Each row is a point. Two turns around zero, p and q, are shown by what they do to some points. Where does a point land after both, in the order given? Backwards means that the second turn is done in reverse. Each puzzle has new turns, and all numbers are rounded.

Turn p:
[-1.7  3.8 -2.7] -> [-2.3  3.2 -3.1]
[-1.7  0.1  1.7] -> [-1.8 -0.1  1.6]
[ 4.1 -2.2  1.2] -> [ 4.4 -1.3  1.5]
[-0.8 -1.7 -0.2] -> [-0.5 -1.8 -0.1]
Turn q:
[-2.3 -2.4 -0.7] -> [-1.9 -2.8 -0.4]
[-0.9  2.6 -1.4] -> [-0.8  2.1 -2.2]
[ 0.1 -2.4 -3.6] -> [ 1.0 -3.1 -2.8]
[3.0 2.2 2.1] -> [2.3 3.0 1.9]
[0.0 0.0 3.7] -> [-0.7  0.9  3.5]
Where do these land?
q, then p: [-1.2  1.7  1.7] -> [-2.0  1.6  0.8]
q, then p: [ 3.1  0.2 -4.3] -> [ 4.0  0.1 -3.5]
p, then q: [-2.0  0.7 -0.7] -> [-1.9 -0.2 -1.2]
q, then p backwards: [ 0.2 -2.6  3.3] -> [-0.5 -1.9  3.7]

Turn p:
[ 2.4  0.8  0.4 -0.9  2.9 -0.3] -> [ 1.6  1.3  0.0 -0.8  3.3  0.2]
[ 0.2 -1.6 -0.9  4.9  0.4 -0.5] -> [ 1.1 -1.0 -1.5  4.8 -0.4  0.3]
[-2.5 -0.8  3.2 -4.3 -1.0 -0.1] -> [-2.6 -2.0  3.4 -3.5 -0.1 -1.5]
[-2.7  1.1  2.4 -1.6 -1.6  1.5] -> [-3.0 -0.1  2.9 -1.4 -1.4  0.5]
[ 0.1  0.8 -3.0 -1.4  2.3 -2.8] -> [-0.3  1.2 -3.6 -1.2  2.2 -2.1]
[ 2.8  1.8 -1.4  6.3 -2.8 -2.3] -> [ 3.3  3.3 -1.3  5.6 -3.1 -1.4]
[-1.9 -0.5  0.7 -0.5 -0.8  4.4] -> [-1.8 -1.5  1.4 -0.9 -1.4  3.8]
[ 1.6 -1.5 -1.4 -2.5  0.5  0.0] -> [ 1.7 -1.1 -1.3 -2.6  0.8 -0.1]
Turn q:
[-0.4  0.3 -2.5  0.6  3.0 -2.3] -> [-0.2  0.8 -3.1  0.8  3.0 -1.1]
[-1.7  0.9  4.2  2.1  2.1 -1.8] -> [-1.7  0.7  3.4  2.3  2.3 -2.9]
[-0.4 -0.2  1.2  0.6 -3.9 -0.9] -> [ 0.6 -0.5  1.0  1.0 -3.6 -1.5]
[ 1.3  1.3  0.1  1.3 -0.5  2.3] -> [ 1.2  1.1  1.2  0.7 -0.4  2.4]
[ 1.8  0.9 -0.5 -0.5 -4.0 -2.2] -> [ 3.1  0.4 -0.7 -0.3 -3.3 -1.9]
[ 2.9  0.9  3.2 -3.4  2.1  5.8] -> [ 0.4  0.2  4.8 -4.8  1.7  4.5]
[-1.1 -4.1 -2.7  1.1  2.2  0.1] -> [-1.8 -3.4 -3.2  1.3  1.9  1.2]
[-2.5 -0.1 -3.0 -1.7 -1.1 -1.0] -> [-1.8  0.6 -3.5 -0.9 -1.8 -0.7]
Where do these land?
q, then p: [-2.2  1.3 -9.1  3.6 -1.8 -0.4] -> [ 0.1  3.4 -7.2  2.3 -4.7  3.8]
q, then p: [ 0.8  0.9 -1.3 -1.9  0.9 -1.4] -> [ 0.4  1.2 -1.6 -2.0  1.1 -0.7]
p, then q: [-3.0 -0.9  3.2 -1.3  1.2  1.4] -> [-4.0 -1.9  2.2 -0.2  0.7 -0.7]
q, then p backwards: [-0.3  1.8  3.1 -1.1 -1.2  0.6] -> [ 0.1  1.7  2.7 -1.2 -2.1  0.0]
q, then p: [2.5 0.0 0.3 2.3 2.2 0.5] -> [1.7 0.1 0.4 1.6 2.7 2.0]
p, then q: [ 2.5 -1.7  1.0 -1.2 -0.5  1.4] -> [ 1.8 -1.9  1.6 -2.0  0.4  0.8]
p, then q: [-0.2 -1.4  2.8 -0.5 -0.8 -2.0] -> [ 0.3 -1.8  1.3  0.4  0.6 -3.0]

Turn p:
[-1.0  2.0  1.6  0.0  3.3 -0.9  0.2 -2.7  2.7] -> [-0.6  2.0  2.8 -0.3  2.9 -2.2  0.6 -1.9  2.1]
[ 1.2  1.4  0.0 -5.6 -2.4  0.7 -0.6  0.3  0.1] -> [ 1.0  0.2 -0.1 -5.2 -2.9  1.7  0.1 -0.7  1.2]
[-4.0  2.5 -1.5  2.2 -1.8 -1.1 -1.5 -3.2  1.5] -> [-4.0  3.7 -0.6  2.2 -1.5 -1.7  0.0 -2.8  0.8]
[ 3.7 -1.3 -0.2  0.6 -0.7 -0.4  1.7  1.2 -2.2] -> [ 3.8 -1.8 -1.0  0.7 -0.6  0.6  1.0  1.0 -1.9]
[ 0.7 -1.8  1.1  0.5 -2.8 -0.6  0.7  3.3  0.5] -> [ 0.8 -2.1  0.1  0.9 -3.0 -0.1 -0.4  3.1  0.3]
[ 0.4 -1.6 -1.6  0.9  0.6 -0.4 -1.4 -3.6  4.0] -> [ 0.2  0.2 -0.8  2.2  1.1 -0.9 -1.7 -3.4  4.0]
[-2.6 -1.8 -2.1  1.6  3.4  0.5 -0.9  2.9 -2.6] -> [-2.6 -0.9 -2.7  0.6  3.7  0.1 -1.1  2.9 -2.4]
[ 1.3  3.1  2.2 -3.4 -1.9  2.6 -1.9  0.6  0.2] -> [ 0.8  1.9  2.8 -3.8 -2.4  2.9 -1.3 -0.2  0.1]
[ 1.7 -2.8  2.4 -0.2  1.1 -1.8  0.8  0.6 -3.2] -> [ 1.9 -3.9  0.7 -0.5  0.7 -1.6  0.1  0.4 -3.0]
[ 0.7  0.3 -0.3 -1.8 -5.2  5.6 -2.6  0.4  0.1] -> [-0.7  0.4  0.2 -1.0 -4.5  6.4 -2.4 -0.8  0.6]
[-0.3  2.7 -1.2  2.5  2.5 -3.2  0.3 -1.9  2.3] -> [ 0.4  3.7 -0.1  1.9  2.2 -3.8  0.9 -1.0  1.3]
[-1.9 -2.6 -0.4  2.4  3.9 -0.9  5.3  2.2 -3.3] -> [-1.1 -3.4 -1.2  2.0  4.3 -1.3  4.4  3.3 -2.7]
Turn q:
[-0.9  1.4 -3.8 -0.9 -0.2  1.2  1.1  0.3 -0.3] -> [-0.5  1.8 -3.6 -0.9  0.1  0.4  1.5 -0.1 -1.2]
[-1.5  0.4  2.9 -1.7 -1.7  1.1  0.9  0.2  1.5] -> [-2.8 -0.4  2.1 -1.6 -1.4  0.9  0.8 -0.8  1.2]
[-1.4 -1.1 -0.3  1.7  2.0  2.7 -0.2 -1.3 -1.5] -> [-0.4 -0.4 -0.6  1.9  2.4  2.9 -0.7 -0.8 -1.3]
[ 0.5  0.7 -2.9 -3.3 -1.1  1.6  1.9 -1.2  1.2] -> [ 0.4  1.0 -2.9 -3.2 -1.0  1.1  2.2 -1.8  0.3]
[ 0.9  1.2  0.4  1.8 -0.8  1.8 -0.5  6.4  0.1] -> [-1.3  1.7  0.4  0.9 -2.1  1.4  0.1  6.2 -0.1]
[-1.0 -0.1 -0.8 -0.4 -1.2  0.5 -4.0  0.8  0.4] -> [-1.4  0.2 -1.5 -0.7 -0.7 -0.1 -3.7  0.9  0.7]
[-0.9  2.0  0.3  2.2  0.5  1.9  1.0 -1.1  3.2] -> [-1.5  2.3 -0.1  2.2  0.4  1.4  1.4 -1.2  2.8]
[ 2.8 -2.9  1.8 -3.5  3.6 -7.0 -1.9 -0.5 -2.4] -> [ 4.8 -3.5  3.1 -3.3  3.3 -5.5 -2.1  0.7 -1.0]
[ 5.8  0.7  3.2  1.7 -0.1  2.5  0.4 -2.0 -2.9] -> [ 4.9  1.4  4.2  1.4 -2.0  3.6 -0.8 -1.1 -1.6]
[-0.9 -2.5  2.5 -1.3 -0.9 -6.0  0.7  2.3  5.9] -> [-1.5 -3.9  1.8 -1.3 -0.8 -5.5  1.8  1.8  5.7]
[-1.4 -2.4 -2.2  1.9 -1.7  1.5  1.2 -2.6 -2.8] -> [ 0.0 -2.3 -2.6  2.4 -0.6  1.7  0.1 -2.6 -3.1]
[-1.9  2.5 -1.2  1.8  1.5 -1.8 -0.7 -1.3 -2.5] -> [-0.5  2.2 -0.5  2.1  2.1 -2.3 -0.9 -1.1 -2.6]
Where do these land?
q, then p: [-3.5  0.7  0.1 -2.5  3.5  3.0  0.7  0.6 -1.2] -> [-3.0  0.1  0.5 -3.0  4.3  1.7  1.4  0.4 -0.9]
p, then q: [-2.1  1.3 -0.6 -2.6 -1.7  4.6  1.5  2.0  0.1] -> [-4.1  0.5 -0.7 -2.2 -0.9  4.1  1.9  0.6  0.1]
p, then q: [-4.8  2.1  3.0 -1.3  0.1  2.1  1.3 -1.0  0.0] -> [-5.2 -0.7  3.0 -0.9  1.2  0.5  1.7 -1.8 -0.7]
q, then p: [ 2.4  1.3 -4.1  0.0 -0.2 -3.6  0.0  0.8  2.0] -> [ 3.6  2.2 -3.1 -0.2 -1.3 -2.6  1.2  1.1  1.7]
p, then q: [ 1.6  1.9  0.2 -1.7 -0.1 -1.0  2.1  5.0  1.8] -> [ 0.3  1.0  0.8 -2.7 -2.4 -0.5  2.4  4.5  1.3]
p, then q backwards: [ 2.0  1.4 -1.6  0.7 -1.5 -1.5 -4.3  1.9  0.7] -> [ 2.3  2.1 -2.2  0.5 -1.5 -0.1 -4.3  0.4 -0.8]
p, then q: [ 2.1 -4.1  0.7  0.5  0.0 -4.6  0.1 -3.8 -2.8] -> [ 4.9 -4.3 -0.8  1.5  0.3 -2.8 -1.0 -2.8 -1.5]
q, then p: [ 0.8  0.3  2.6  0.1  1.5  1.5  1.1 -3.6 -1.3] -> [ 0.8 -0.5  3.4  0.5  1.6  1.3  0.3 -3.1 -1.1]
p, then q: [ 1.0 -3.0 -0.6  2.8 -1.9  1.1 -3.1  0.5  3.7] -> [-0.3  0.1 -1.6  3.3 -1.4  0.7 -4.0  1.1  3.6]
p, then q: [ 0.5 -2.0  0.3  4.0  0.3 -1.7  0.5 -2.4 -3.0] -> [ 2.4 -1.7  0.0  4.2  1.0 -1.0 -0.6 -1.1 -3.0]
